Each row is a point. The ring and each string are closed loops that go straight from each point to the next, and from the last back to the first. Before rounding, they use only three directions, however many columns there are. How many times does the string pass through the ring? Passing back the other way cancels.
In the rows, 128 means zero.

Ring (9 x 3):
[[117  86 124]
 [110  98 101]
 [104 141  84]
 [109 176 102]
 [119 190 131]
 [132 182 168]
 [140 158 189]
 [138 117 187]
 [131  96 169]]
String (30 x 3):
[[142 140 152]
 [142 163 158]
 [133 200 156]
 [138 166 138]
 [119 209 120]
 [121 188 107]
 [127 147 121]
 [114 154 118]
 [ 90 178  92]
 [ 83 183  62]
 [ 99 163  70]
 [124 139  96]
 [118 145 114]
 [104 162 106]
 [ 83 199  82]
 [100 197  91]
 [107 208 102]
 [ 98 229 120]
 [109 202 139]
 [121 233 162]
 [142 188 170]
 [145 154 163]
 [133 139 148]
 [126 163 171]
 [131 175 197]
 [125 160 173]
 [123 162 174]
 [129 188 211]
 [140 193 218]
 [148 169 187]]
Times through: 3
String (21 x 3):
[[111 116 134]
 [121 128 134]
 [101 116 105]
 [ 86 115  67]
 [104 117  62]
 [125 122  96]
 [124 132 124]
 [111 142 121]
 [107 139 108]
 [121 132 128]
 [ 98 123 101]
 [ 91  97  95]
 [114  69 115]
 [137  62 139]
 [137 108 144]
 [124 124 147]
 [117 114 169]
 [122  90 196]
 [142  74 182]
 [126  69 176]
 [111  85 151]]
Times through: 2

Ring (10 x 6):
[[144 129  97 100 187 112]
 [134  96  76  89 156 129]
 [132  90  77  90 109 140]
 [135 105  95  99  73 142]
 [138 138 128 114  48 139]
 [141 168 154 126  54 130]
 [146 186 166 132  75 121]
 [155 199 165 134 127 105]
 [158 191 152 128 161  99]
 [153 158 119 112 190 102]]
String (23 x 6):
[[147 135 120 113  56 135]
 [131  94  92  97  40 152]
 [121  77  76  87  71 154]
 [132 119 105 101 111 133]
 [123  99  90  92 117 140]
 [142 136 114 108 123 124]
 [147 107  81  94 150 123]
 [139  88  65  86 154 129]
 [146 104  79  94 141 126]
 [115  44  43  70 114 155]
 [118  86  83  89  90 149]
 [143 132 112 108 106 128]
 [141 133 116 109  89 131]
 [148 145 131 118  46 134]
 [131 161 160 127   7 145]
 [131 173 166 129  38 136]
 [144 155 133 117 105 122]
 [158 176 146 126 104 113]
 [153 206 182 141  69 115]
 [135 188 176 134  56 128]
 [141 159 140 120  91 126]
 [149 161 139 121  86 123]
 [147 148 124 114 109 122]]
Times through: 4
String (23 x 6):
[[160 182 146 126 136 105]
 [141 175 152 124 112 118]
 [141 164 143 121 103 122]
 [159 181 152 129  90 114]
 [146 176 163 132  28 132]
 [122 135 139 115  13 153]
 [132 132 120 109  89 135]
 [152 137 113 111  98 125]
 [139  97  88  97  57 145]
 [126  86  85  92  57 153]
 [128 110 103 100  81 142]
 [124 107 104  99  66 148]
 [126 103 105 102  19 156]
 [149 141 127 117  35 137]
 [149 153 130 117  94 123]
 [142 149 129 114 106 125]
 [154 177 150 127  99 115]
 [154 218 188 143  99 107]
 [149 221 189 142 127 103]
 [144 158 133 117 125 118]
 [161 170 134 121 139 106]
 [171 222 171 139 181  84]
 [170 207 161 135 162  91]]
Times through: 2
